Rows are points. Before rounding, the points of a table are all equally far from one centre. They may lie mostly on one side of it. Write the centre, to within rounding.

Points (6 x 3):
[[ 30 -39 -46]
 [ 54   7  12]
 [ 67  -5 -49]
 [ 47  11  11]
 [  9   2 -39]
 [ 29  -4 -57]]
Centre: [ 41 -11 -21]

Points (15 x 8):
[[-18 -39  53   9 -50 -47  -1   8]
 [ 15 -22 -25  66  12 -11  54  46]
 [-33 -40 -32 -13 -52   3  20  50]
 [-34 -43   9  20 -23   9  51 -39]
 [-36 -24 -25  26 -42  -9  55 -19]
 [-32 -24 -31 -19 -13 -47  49   0]
 [-31  23 -30   8 -79  12 -32  -1]
 [  7  11  16  26 -57 -33  36  75]
 [ 36 -23 -33  33  -9  69   5 -20]
 [ 11   2  -1  86 -30 -39 -12  33]
 [  3 -10 -18  90 -30  -2  29   1]
 [-51 -31  10  11  -9 -15   1  90]
 [-71 -39   8  13 -36  13  40  28]
 [ -4  39  36   7 -75 -20 -32 -21]
 [ 12 -13 -63  10 -42  30 -26  47]]
Centre: [-3 13 11  7  2  8  1 16]

Points (19 x 12):
[[-46  58 -45   1  42   7 -19 -15  76 -15 -24 -12]
 [-47  31 -65 -14   4 -36 -20  22  15  24 -54 -28]
 [-71  21 -67   1 -40  28   6  58  57 -31 -36  -4]
 [-51  15 -49 -40  -1  41 -58  10  50  -1 -12 -41]
 [-83 -25 -47   6 -18   6 -10  25  51 -25  69 -31]
 [ -6  25  11 -34 -40 -29 -39  63  27  13  20 -26]
 [-28  23  12 -29   0  -1  10  46  66  36  -3 -51]
 [-44   5 -41 -39 -18 -49 -15   7  29  11 -49 -38]
 [-74  41  -7 -32   6 -14 -12   2  79 -55  55 -21]
 [-20 -42 -21  45  18   7   2  27  35 -24 -29   5]
 [-34 -27 -19  47  29  -8  41  20  27   0  39 -29]
 [-91 -17 -14 -11   3  35   5  48  32   3  15 -55]
 [-11 -19 -33 -10  35  16 -28  23  43  32 -31 -22]
 [-76   3 -11 -13  38   8   9  23  88  23  20 -10]
 [ -5  -8 -27 -34  -8  69  20  54   8   6  27  20]
 [-68 -13 -31 -30  11 -34 -25  -4  71   2  21 -52]
 [-65  11  -7  -8 -43 -76   5  46  39 -11  35   6]
 [-69  44   8 -43 -25 -14  48 -30  37 -29  -2   0]
 [-63  17  10   3  -3 -19 -12 -33  12 -53 -25  31]]
Centre: [-34  21 -31 -13  -2  -3   3  23  24 -19  13  -3]

Points (27 x 20):
[[-25  26  70  36 -12  25  19 -19 -13 -35  12 -28 -38   8  37  15  22 -18
    9  22]
 [ 10  29  38   7 -29 -29  13 -13  -1 -63  33 -37  23  30   6 -13 -17 -27
   17  12]
 [-41  25  69  20 -30 -18  -8 -52 -10 -28  39 -33 -47   1  -5   7 -22 -54
   32  -9]
 [-14 -13  69   8   9 -19 -14  19 -27 -73  24 -40   3 -10   8 -15   1  -6
   39   9]
 [ -9 -19  64  14 -16   2  -1  -9 -33 -52  42 -27 -32  -9  22 -32  43 -46
   28   8]
 [ -1  25  92  17  22 -26 -17  -5 -21 -45   2 -63 -12 -35  23  17 -14 -22
   52  22]
 [ -2 -34  77  -2   7  20 -15 -38 -20 -26  13 -35 -11   6   5  12   4 -43
   29  42]
 [-45  20  55  -7 -12 -15 -15 -13 -30   1  10  -2 -30  16  36  10  -2  16
   46  14]
 [-11  23  85  70  -1 -13   9  12 -10   0  12 -30   2 -22  50 -22   5   8
   25  15]
 [-35 -17  76  42  53 -31   7   4 -24 -49  23 -33 -46  -5  22  -3 -20 -19
   34  25]
 [  6  30  95  11  20  13  38  -1  22 -29  11 -30 -12 -12  25   5   1 -27
   47  16]
 [ -1  24  80   1 -12  -7  40   3 -24 -33  29 -88 -21  -7  -4  -5 -15  -5
   32 -37]
 [  9  35  89  15   5 -15 -27 -10  13 -27  22 -45  -8  -6   8   1   4 -38
   58 -15]
 [-26  12  55  28 -14   6  43   2 -29 -57  29 -32 -65   4  25   1  17 -20
   18 -11]
 [-26 -28  89  -1 -15 -33  18   2 -38   6  52 -13 -36 -29  71   1 -19  -8
   37  15]
 [ 34  30  38   9  15 -42   5 -12 -59 -65  18 -30 -22 -15  40   4   3 -32
   59   9]
 [-11  15  51  19  -6   0 -33 -17 -32 -80  31 -32 -11 -40  -6   5   6 -15
   10  23]
 [ -9   3  70   5  51 -32 -34   4  -7 -30  46 -72 -18 -59  19 -12  -6  -1
   -7  48]
 [ 19   8  89  37  13   4  14 -19  25 -58  -5 -22 -10 -17  26   5 -25 -10
   27   1]
 [-23  14  86   8  -1 -16 -19 -31 -22 -25   8 -38 -12  -2  20   2  14 -66
   11  44]
 [-23   9  59  -1  -3  -5   9 -38 -14 -59   0   7 -32 -16  27  -9  -8 -32
   63  21]
 [ 19 -11  91  32  34 -14  15  -7  19 -13  18 -42 -26  27  25  -8 -23 -42
   42  32]
 [ 28  32  75  39 -19  -1 -18  -8 -12 -61  33 -12 -39 -12   6  13 -37 -40
   18  17]
 [  7  45  89  55   0  16  14 -10   2 -22  48 -36 -66 -20   9 -13  -7 -25
   15  17]
 [ -7 -24  71  34 -21 -23  13  16  -4 -57   3 -12 -27 -29  14  11 -26 -46
   56  -1]
 [  4  19  39  29 -11  23  19 -16 -16 -72  11  -8 -22 -36  22  17 -24   3
   40  39]
 [ -8  14  82  19  17 -21  32 -16  -6 -52   6 -17 -41 -25  22  36 -33 -26
   16  55]]
Centre: [  6   1  23   9  10 -18  11 -12 -13   2  27 -34 -25 -32  18  -8 -21 -24
   7   2]

Points (30 x 24):
[[-49 -59  30 -11  17  -3  -8  19 -17 -31  23 -17  -5  -9 -29  16   2  26
    4 -43 -44 -68 -83  12]
 [ 20 -41  37   3 -20  30   7 -11 -42 -33 -15 -15  21 -16 -17 -12 -30 -14
  -23  16 -89 -56 -10  14]
 [ -4 -19  -1  28  43   9  17 -14 -70   5  21 -40  33   8 -43  24 -81  37
   33 -51 -15 -60   8   0]
 [ 30   5 -21 -20 -38   7 -49 -22 -65 -23  22 -19 -14  19 -10  -7 -14  41
   33 -14 -40 -64 -23 -31]
 [  8   3  45 -11 -60 -10 -35 -25 -56  -8  42 -28  19  11 -30  27 -39  13
   33  10 -46 -24   2  44]
 [-23 -13  28  -4   5 -56 -32  24 -27 -19  59  -6   2 -29 -51 -11 -33  67
    0  13 -19 -45   7   9]
 [-22 -27  54 -11  -1 -42  -3  -8 -49  -3   3 -54  30  20 -42 -44 -51  17
   33  22 -67 -67   0  27]
 [-46 -62  20   5  -4   1   2 -32 -41  -9  16 -20  52  42 -52  -4 -27  18
   -3 -16 -25 -73 -68  -1]
 [ 23 -38   0  -9  24 -24  18   2 -62  -5   8  10  59 -19 -32  34  -5  19
  -12  32 -71 -11  -5 -11]
 [ 18  11  36  -7  12  12  -6  59 -46   7   4   4  30  13 -47  25 -95  23
   21   2 -27 -23  32 -39]
 [-18  -2  61 -44  24  26 -14 -19 -32 -22 -22 -60  62 -46 -17  30 -67  31
   11 -18  -6 -42 -10 -26]
 [  5 -28   3  37  -3  26  14  29 -10  -6  -4  -5  40 -56  -6  35   9  34
   37 -15  -1 -47  10 -27]
 [ -7 -31  46  28   5  26   9  12 -47 -49  14  -9  12  45 -18   2 -94   7
    2 -45 -43 -33  -6  14]
 [-28 -19   1  12 -10 -22 -19  15 -12 -29 -19 -69  41  13 -66  14 -16  51
  -23  11 -39 -39 -45 -14]
 [  5 -41  -5  -8   9  43  17   9 -35 -15  59 -23  15   9 -59 -10 -18  24
    9 -10 -80  -6  30  -2]
 [  3 -45   9  11   7  51  22  25 -58   3  -4 -25  13 -37 -18 -33 -73  53
   27 -31 -39 -49 -29  30]
 [ 68 -14  32 -12  -4  24 -25  23   7 -34  -2 -42  17  11 -32  -3 -73   2
   36 -32 -11 -92 -17 -29]
 [  5 -40  14 -11 -35  67 -49  26  12 -25   2 -37  47   2 -26 -20 -55  33
    3 -29 -31 -58 -41 -13]
 [ 32 -12  18  10  16  31  -9 -10 -57  -9  24  30  64   3 -10  -4 -46   6
   -8 -64 -52 -33  -8 -29]
 [ -6  -9  54  -2 -23  12 -23   3 -34 -13 -18 -52  -2 -32 -61 -27 -64  47
   -7 -28 -27 -59  -2   9]
 [ -8 -11  19  40  17  12  48  12  15 -47 -16 -42   0 -40  -4 -46 -51  32
   29  -6  -8 -54 -31  -6]
 [ 29 -26   2 -45  24  -7 -18   3 -86 -32  10   8  66  16  -9   1 -55  17
    9 -32 -69 -60  -3  18]
 [ -3 -31  51 -13 -16 -26 -40  14 -49  10  18 -28  46 -11 -63  17  -6  18
   30   6 -41 -95   5   2]
 [-28 -21  24  31  11 -53 -52  43 -35   9  25 -24  24 -11   3   6 -36   4
   65  20 -45 -62  13   5]
 [ -8 -63 -10 -17   5 -22 -27 -18  10 -21  13  -5  47   1 -43 -37 -42  14
    6 -78 -28 -38 -35 -35]
 [-29 -19  26  52   5  44 -16  31 -47 -30  21 -32  36 -30 -12 -24 -23  43
   28 -34 -40 -39 -47 -23]
 [ -4 -57  28   5  35 -12  13 -27 -43 -22  56 -16  79  38 -35 -30 -24  13
    7   9 -12 -46  14 -13]
 [-17 -30  26   6 -20 -26  -5   8 -68 -36  -4 -58  34 -27 -21 -22 -36  14
   11 -77 -45 -44 -32  -8]
 [ 17 -18  42  12 -25  20  24  16 -36 -59  29  -2  22 -12 -40  -4  -5  57
   11 -28 -30 -54 -62  -5]
 [ 12 -22  51  14 -35 -12  -1   2 -16 -31 -19 -28  28  19 -20  -9 -10  40
  -22 -37 -46 -17  18  15]]
Centre: [ -5  -9   7 -22  13   1  -2  10 -19  -6  14 -21  20   1 -15  -1 -36   1
  21  -3 -16 -33 -24   0]
